Each row is a point. The points of each table are mixes of a few directions, plus a little noise. Count the directions of each table, and those that both share. Where both have some left over, give the other angles between the two spaces (their principal angles), to ten degrees, smallest first.

First:
[[-15  20]
 [ 46 -60]
 [-12  15]
 [-13  17]
 [ -6   8]]
Second:
[[ 12   4]
 [ -5  -2]
 [-57 -18]
 [-31 -10]
 [ 52  16]
 [ 30   9]]
Directions: first 1, second 1, shared 0; angles 70

First, 7 rows:
[[-36 -55   9]
 [ 39  60  -9]
 [ 25  14 -13]
 [ -2 -34  -8]
 [  1  24   6]
 [-21 -10  11]
 [ -5   1   4]]
Second (7 x 3):
[[-15  37  20]
 [ -8   7   7]
 [ 52  14 -31]
 [-10 -12   3]
 [-27  33  27]
 [ 18 -45 -25]
 [-11 -34  -2]]
Directions: first 2, second 2, shared 2

First:
[[  0   0   0   3   5   1]
 [  6   2   4 -40 -60 -15]
 [  1   0   1  -7 -10  -3]
 [  0   0   0   0   1   0]
 [  4   1   2 -24 -37  -9]
 [ -5  -1  -3  33  50  12]
 [ -5  -1  -3  35  52  13]]
Second, 7 rows:
[[ 13 -15  11 -15   6  14]
 [ 52 -11  -9  -5  -9  33]
 [ 45   3 -15   0  -1  15]
 [-25 -12   9   4 -19  10]
 [ -7  27 -17  15   9 -30]
 [-38   9   6   3  10 -26]
 [-40  -1  14  -2   5 -16]]
Directions: first 1, second 3, shared 0; angles 70

First:
[[-24 -27   3  -9 -19  -6  -4  21]
 [ 42  60  26   7  19  44  53  -3]
 [ -4 -10  21  -1 -20  -5  16  22]
 [-19 -28   3  -4 -19 -18  -9  15]
 [ 13  11 -12   8  15  -8 -12 -22]
 [ -9 -23  -1   3 -12 -29 -17   2]
 [  0   1 -20   2  13  -5 -20 -19]
 [  0  17 -22  -6  23  26  -6 -16]]
Second:
[[-21  -4  22   5  16   8 -18  12]
 [-16 -14  34  10  -8 -20  -9  15]
 [  4 -39  -9  18  27 -46  15   6]
 [-17  22  -8 -13 -25   6  25 -22]
 [-24 -31  21  17  31 -29  -5  16]
 [-33  -2  -8  -1   9 -15  30 -17]
 [ 24  18 -37 -11  16  35  -2 -12]
 [ 28  20 -11 -10 -14  29 -14  -1]
 [ 24  20   6  -9 -32  22 -17   4]
 [ 31  10 -11  -6 -21   9  -4  -1]]
Directions: first 3, second 4, shared 1; angles 60, 70

First:
[[ 12  -1 -18 -34   0 -15   5  -8  27]
 [ -9   7  -8  -9  22 -13 -21 -14   2]
 [ -6   2  -5 -23  19  -1   5 -12  29]
 [ 12  16   2  -9  -2  19  -8 -15  -5]
 [-13  28  28  34  41  -4  16 -16  25]
 [-16 -38  -1  12 -37  28  -6  35 -46]
 [ 20 -14   1  30 -43 -16   9  30 -31]]
Second, 10 rows:
[[-18  -5   2  10  21  16  -8 -11  -3]
 [-36 -38  -8  21  19 -28   4  20   4]
 [ 44 -14 -24   0 -45  -7   1   0 -20]
 [-20 -25  -8  11  -2 -23  -9  23 -16]
 [ -7 -17  -8  10   0  -5  -5   4 -10]
 [ 13  29  14 -16   7   7  20 -11  33]
 [ 16  60  29 -33  -2  27  -6 -12   7]
 [  5  12   6 -11 -10  -3  -5   8  -6]
 [  4 -52 -32  27 -12 -22  10   6  -6]
 [ -1  49  29 -20  24  38  -2 -26  18]]
Directions: first 5, second 4, shared 3; angles 80

First:
[[ -2 -21 -12   3  22  10  10   6  14  10 -20]
 [ -2 -19  -8  -6   6  22 -26  26  18  -3   1]
 [-18   4  -1  29  25  14 -16  -8 -24  20 -24]
 [ -3  11   5   6   5 -13  12 -19 -14   5  -7]
 [  6  21  13 -18 -16 -28   4 -20 -11 -13  17]
 [ -7  12   4  15  11  -9  11 -22 -21  11 -14]
 [  9   5  -3  18 -12  -7  53  -8   0   9  -5]
 [  6  -6  -1  -6 -32  27 -35  42  18 -16  32]
 [ 11  -5   3 -42  -9 -16 -12   3  20 -23  20]]
Second:
[[  2   0   0   0  -4  -1   5   1   2  -1   2]
 [-27  -3   1   4  50  10 -60 -12 -23  12 -28]
 [  9   1   0  -1 -17  -4  21   4   8  -4  10]
 [  0   0   0   0   1   0  -1   0   0   0  -1]
 [ -9  -1   0   1  16   3 -19  -4  -7   4  -9]
 [ -3   0   0   0   6   1  -7  -1  -3   1  -3]
 [ 13   2   0  -2 -24  -5  29   6  11  -6  14]
 [ 24   3   0  -3 -45  -9  54  11  21 -11  26]
 [-27  -4   1   4  50  10 -59 -12 -23  12 -28]
 [ 18   2   0  -2 -32  -7  39   8  15  -8  18]]
Directions: first 4, second 1, shared 1

First (11 x 14):
[[ 14   0  24   2  -2  -2  -6  -9  -9  12  12   1 -10  11]
 [ -7   0 -11   0  -4  -1   0  -1   4  -2   0  -2   9  -5]
 [ 10   0  18   3  -8  -3  -9 -13  -7  13  15  -2  -2   8]
 [-15   2 -36 -13  41  14  30  47  14 -38 -56  13 -16 -14]
 [  2   0   3  -1   3   1   1   2  -1  -1  -3   1  -4   1]
 [ -9  -1 -14   0  -6  -2  -1  -2   5  -3   1  -3  11  -6]
 [  4   0  10   3  -8  -3  -6 -10  -4   8  12  -2   2   4]
 [-15  -2 -16   6 -30  -9 -13 -22   6   9  25 -12  31  -8]
 [  7   0  12   2  -3  -1  -4  -6  -5   7   7   0  -4   5]
 [  6   2   3  -6  26   8  14  22  -1 -13 -25  10 -22   2]
 [  2   0   6   3  -8  -3  -6  -9  -3   7  11  -3   4   2]]
Second, 9 rows:
[[ -7  -1   9   0  -6  -6   5   4   0  16  -2 -23  15   2]
 [ -4   2  18   2  -8  -2   3  -3  -1   3  -2 -11  13   3]
 [ 11   6  41   3  -2   4   1  -9  -7 -11  -3   9  -5  11]
 [  4  -3 -32  -3  11   4  -5   4   2  -6   4  17 -18  -6]
 [-14  -2 -34   1  -9  -1  -4  -5  10 -10   6   4  13 -13]
 [ 26   7  60   2   8   8   2  -8 -14 -13  -6  19 -24  20]
 [ -6   2  17   2 -10  -3   3  -5   0   2  -1 -12  16   2]
 [ -7  -6 -50  -4   8  -2  -3  11   7   9   4  -1  -5 -12]
 [ -3  -5 -29  -3   8  -2  -1  10   3  10   2  -4  -6  -6]]
Directions: first 2, second 3, shared 1; angles 60

First:
[[  2  -6   7   3  -1 -11  -6  -7   5  10  -7 -10 -12   2   5  -7   0   2]
 [ -1 -16  21  18  -3 -23 -18 -18  11  30 -20 -17 -32  -2  16 -16  -4   8]
 [-14  13 -12   2   3  32  11  15 -14 -21  10  31  26 -10  -4  20  -2  -1]
 [  5  28 -39 -35   6  39  32  31 -18 -54  37  28  59   4 -32  27   9 -17]
 [ 12  -7   4  -8  -1 -21  -3  -8   9   9  -3 -22 -13   9  -2 -12   3  -1]
 [-18  -6  14  27  -1   6 -12  -6  -2  16 -16  12 -14 -14  19   0  -8  10]
 [  7 -12  13   4  -2 -24 -11 -14  11  22 -13 -22 -24   5   7 -16  -1   4]
 [-12  29 -34 -16   7  56  29  33 -25 -52  32  48  60  -9 -21  37   3 -11]
 [  0 -11  13  10  -2 -16 -11 -11   7  19 -13 -12 -21  -1  10 -11  -3   6]
 [ 19 -14  12  -7  -3 -38 -10 -17  16  22 -10 -36 -28  14   2 -23   3   0]]
Second (8 x 18):
[[-14  25  37  27  10  -5  27 -21   5 -27   4  30  -7 -37 -13  24  -5   2]
 [  5  13   7   4  13  17 -47  22 -14  15 -15  11   0  -5  -2 -20 -25   9]
 [  2  19  -3 -10  26   1 -16  20  12 -10 -24  15  -6  10 -33  -2   1  15]
 [ -9 -21 -17  -3 -12  10  -6  -1  11   9   3   0 -11 -11  21  13  12  -6]
 [ -4   5  27  15 -24  20  17 -26 -23  -4  21 -17  11 -37  51 -21 -21 -10]
 [ 13   8  27  30  11 -38  -4  -3 -25  18  14  18  11  21 -38  15 -19  -3]
 [  8 -36 -57 -43 -12   2  -7  19  18  14  -8 -35   0  43   9 -11  31  -2]
 [  0 -13 -20 -21 -11  -7  36 -11  16 -15   5 -23   2  15   5   2  26  -5]]
Directions: first 2, second 5, shared 0; angles 30, 70

First (8 x 20):
[[ 12 -18  -3   3   4  18   6  12 -12 -15 -27  11  -9   2 -20   6 -28  28
  -30  17]
 [-10  11   1   1  -3 -13  -4  -8   9  10  18  -7   4  -4  13  -8  23 -16
   22 -11]
 [  6   4   6 -14   2   5   2   2  -7  -2   0  -3  10  14   0  19 -22 -10
  -11  -4]
 [  3  -6  -1   2   1   5   1   3  -3  -5  -8   4  -3   0  -6   0  -7   9
   -8   6]
 [-23  28   4   0  -7 -31 -10 -20  21  26  45 -18  12  -8  34 -16  53 -43
   54 -28]
 [ 12 -35 -14  23   3  22   7  17 -10 -23 -45  24 -30 -15 -34 -16 -17  60
  -35  34]
 [ -7  13   3  -4  -2 -11  -4  -8   7  10  18  -8   8   1  14  -1  15 -21
   18 -13]
 [  5   3   5 -11   2   5   2   2  -5  -2  -1  -2   8  11  -1  15 -18  -7
  -10  -2]]
Second, 8 rows:
[[  4  14  -1  -8 -11 -26  24  11 -12 -20 -12  -2  26   4   4  -2   0   3
   -2 -26]
 [ -3 -17   6  -8 -23  -2 -11  31  -9   8  12  11 -18  -3  -9 -18  16  -7
  -12   8]
 [ -8  11   6  -4  11   1  -7 -45  12  11  -4  -7 -15  35  -7  35  11   5
   32  16]
 [ 19 -13   0  19  19   4 -23 -19  35   9   2 -12 -20  11   4  32   7  18
   27  -9]
 [ -8   5  -1 -23 -14   2   3  -4 -11   0   6  11 -13  17 -15 -18  11 -22
   -8  36]
 [  8  24   8 -21 -11 -17 -15  33  -6 -26   1  10  34 -31  -1 -14  11 -21
  -10  11]
 [-21  -5   9  24  17  25 -16  10 -10  16   3  -1  14 -48  15   3 -25  10
  -10 -12]
 [  9 -19 -26  21  12  12  44 -16   1   1  -8 -10  -8  16  10 -18 -31  11
  -16 -25]]
Directions: first 2, second 6, shared 0; angles 60, 70

First:
[[ -9 -19   7  -7  19  11 -28 -12  -2   4   9  11  10  -3  26   6  12   1
   -4 -14   1   1  -1   7]
 [  9 -11 -17   1  -2   9 -45 -34  24  -9  38  40  50 -11  42  37  26  10
   23 -43  20 -10   1  -1]
 [-40 -45  46 -19  60  23 -29   8 -38  26 -24 -20 -36   6  23 -33   3 -12
  -44  13 -24  18   0  22]
 [ 18  25 -20   9 -30 -13  21   2  15 -12   6   5  11  -1 -18  12  -5   4
   19  -1  10  -7   0 -11]
 [ 15  25 -16   9 -27 -14  30   9   9  -9  -3  -4  -1   1 -26   2 -11   2
   12   9   4  -4   0 -11]
 [  9  -4 -14   2  -4   4 -26 -21  17  -7  25  26  32  -7  24  25  15   7
   16 -27  13  -8   2  -1]
 [  4  19   1   5 -13 -12  38  22  -8   0 -21 -23 -25   6 -34 -18 -18  -5
   -5  26  -8   4   0  -5]
 [ -5  12  12   0  -2  -9  40  29 -19   5 -32 -32 -40   9 -37 -30 -22  -9
  -17  35 -15   8  -1  -1]]
Second:
[[  7  -2 -10   6  -2  11 -15 -11   1  12 -16 -34  15  43 -20  28 -10  31
    4   6   0 -52  40  30]
 [-30  57   9  22  30  -2  -5  15  23 -10  24  -8   5 -28  -6 -14  21   5
   -3 -40  22  14  -4  -9]
 [  9   2 -16   6 -48  46  20  -2  15   6   1  15  11  -4  10 -20  -6 -20
  -12  -8 -34   7 -30  12]
 [ 23  18 -20 -11 -38  34  28   4 -11   9  -7 -10 -32   5 -14 -25 -34 -16
  -16  24 -32  -4 -19  21]
 [-22 -16  17  11   0  -7  11  13   7  -4 -16   8  14  -8   1  -9  18  -8
   -6  -9  -5  24 -11 -16]
 [ 24  -3  -7   9   1   7   5 -19  -4  22  10 -29 -12  39   4  -2 -26  11
    6  39   0 -53  35  28]
 [ -3 -27  15  -6  29 -37 -14  -6  -7  -7  11  21   4 -12  22  11  16  -1
   14   3  23  15   4 -25]
 [  0 -22   3 -36  14 -37 -25   1 -18 -28   7  53  -4 -47  18  21  20 -12
   11 -21  18  55 -32 -40]
 [ -8  -6   9   0  15 -15  -4   6  -7   0 -15 -15  -1  12 -14  10   2  12
    1   6   7  -7  17  -1]]
Directions: first 2, second 6, shared 1; angles 70
